Each row of a before or after table is a point. One or more steps were done to the points. Then noise was added and the rows were shuffled. The steps act on columns, c1 being the first. What was done? A step turns or swaps two columns, mirrors them in a line or flattens them onto one, adds a multiple of one to another, or multiplies or shifts one. Angles are multiples of 10 degrees, from the lower column toward the higher: turns from -170 to 170, lines from 10 to 170 but not 90. Use the fewest steps. Two steps may share a column if one is a turn and the other turns, adds or multiplies; they go together, in the order done. Otherwise the lowest column goes first.
(in the rows, 128 means zero)

Before, 12 rows:
[[140 140]
 [138 136]
 [130 138]
 [126 123]
 [146  51]
 [128 109]
 [139 110]
 [ 73 131]
 [ 84  80]
 [136 116]
 [120 139]
 [113 122]]
After (12 x 2):
[[141 123]
 [122 124]
 [139 147]
 [140 152]
 [130 107]
 [119 133]
 [136 121]
 [150  68]
 [ 76  79]
 [138 145]
 [114 107]
 [ 82  39]]
Steps: add 1 times c1 to c2

Before (8 x 6):
[[124  92 114 146 138 227]
 [136 133 138 123 141 129]
 [137 147 140 142 163 106]
 [ 75 161 157 117 136 153]
 [116 114 122 118 139 102]
 [125  90 182 122 135 105]
 [123  92 130 160 122 144]
 [ 95  97 153 133 173 129]]
After:
[[136  93 129 141 115 108]
 [129  57  75 136 139 120]
 [119 135 114 129 119 126]
 [176 192  98 156 129 139]
 [139 129 138 112 114 233]
 [144  82 127  99 134 155]
 [126 144 105 111  99 101]
 [161  82  89 136  94 139]]
Steps: turn c1 and c4 by -160 degrees; turn c2 and c6 by -20 degrees; multiply c2 by 1.6; turn c3 and c5 by 160 degrees

Before:
[[132 125 111 143 157 166 113  78 136]
 [113 122 126 127 120 194  68 103 102]
 [ 86 167 139 136 166 129 118 102  71]
 [132 124 140 159  98 157 173 157 113]
 [132 105 132 123 164 135 141 127 125]
 [117 125  73  89 118 102  99 119  96]
 [125 108 100 151 163 128 117 152 163]
 [141 163 148 115 118 145  88 154 144]
 [ 87 156 154 140  95 104 108 117 114]
 [ 97 167 101 143 157 102 149 129 131]
 [124 116 111 172 117 126 128 128 110]
 [149 150  88 162 139 127 105 150 138]
 [142 158  78 146  91 172  88 124 128]]
After:
[[128 182 149 109 102 165 139 100 152]
 [165 135 137  86 148 138 111 150  85]
 [116 127 117 126 123 137 173  92 149]
 [159 128  94  86 171 166 144 131 132]
 [118 134  92  94 103 138  92  61 173]
 [124 122 137 176 158 159 162  77 124]
 [110 125 108 120 127  96 152 194  66]
 [144 174 113 149  97 102 140 137 123]
 [114 139 126  70 187 131 128  87 183]
 [153 122 103 104 125 116 165 137  91]
 [107 113 135 140 134  95 120 126 130]
 [127 121 118 112 163 100 147 175 161]
 [139 183 134 122 131  90 137  17 215]]
Steps: turn c1 and c2 by -60 degrees; multiply c3 by 0.7; swap c4 and c7; turn c5 and c6 by -90 degrees; multiply c9 by 2.5; turn c8 and c9 by -120 degrees

Before (8 x 14):
[[134  74 165 161 140 136 121 112 112 142 131 137 134  92]
 [156  89  67 149 150 143 159 157 155 187 102  92 132 139]
 [177 169 132 132 114 167 131 103  96  89 126 133 130 163]
 [124  88 148 134 105  74 118 128 149 171  83 103  62 148]
 [119 107 159  62 145  82 107  94 121 120 110  58 157 165]
 [122 177 164 141 128 168 148 101 130  88 121 125 141 132]
 [122 127 121  96  96 136 137 153 111 116 108 116 139 155]
 [133  96  60 147 137  95 134 156 149  99 143 144 146 147]]
After (8 x 14):
[[128  97  62 128 137  91 136 131 157  97 145 162 127 148]
 [129  89 147 102 105  72 115 119 158 171  84 121  38 150]
 [117 177 166 117 127 167 146 150 141  91 122 114 123 134]
 [118 129 117 140  95 134 135  85 121 117 109 126 121 154]
 [136  73 166 114 141 136 122 161 123 143 130 140 113  90]
 [144  90  67  88 152 145 166 106 163 192 105 146 108 138]
 [174 171 131 128 113 167 147 148 106  86 125 112 113 160]
 [124 109 158 117 147  85 104  78 130 119 111  42 140 164]]
Steps: turn c1 and c7 by 20 degrees; turn c4 and c12 by -130 degrees; turn c8 and c12 by 130 degrees; shift c9 by 10; shift c13 by -20
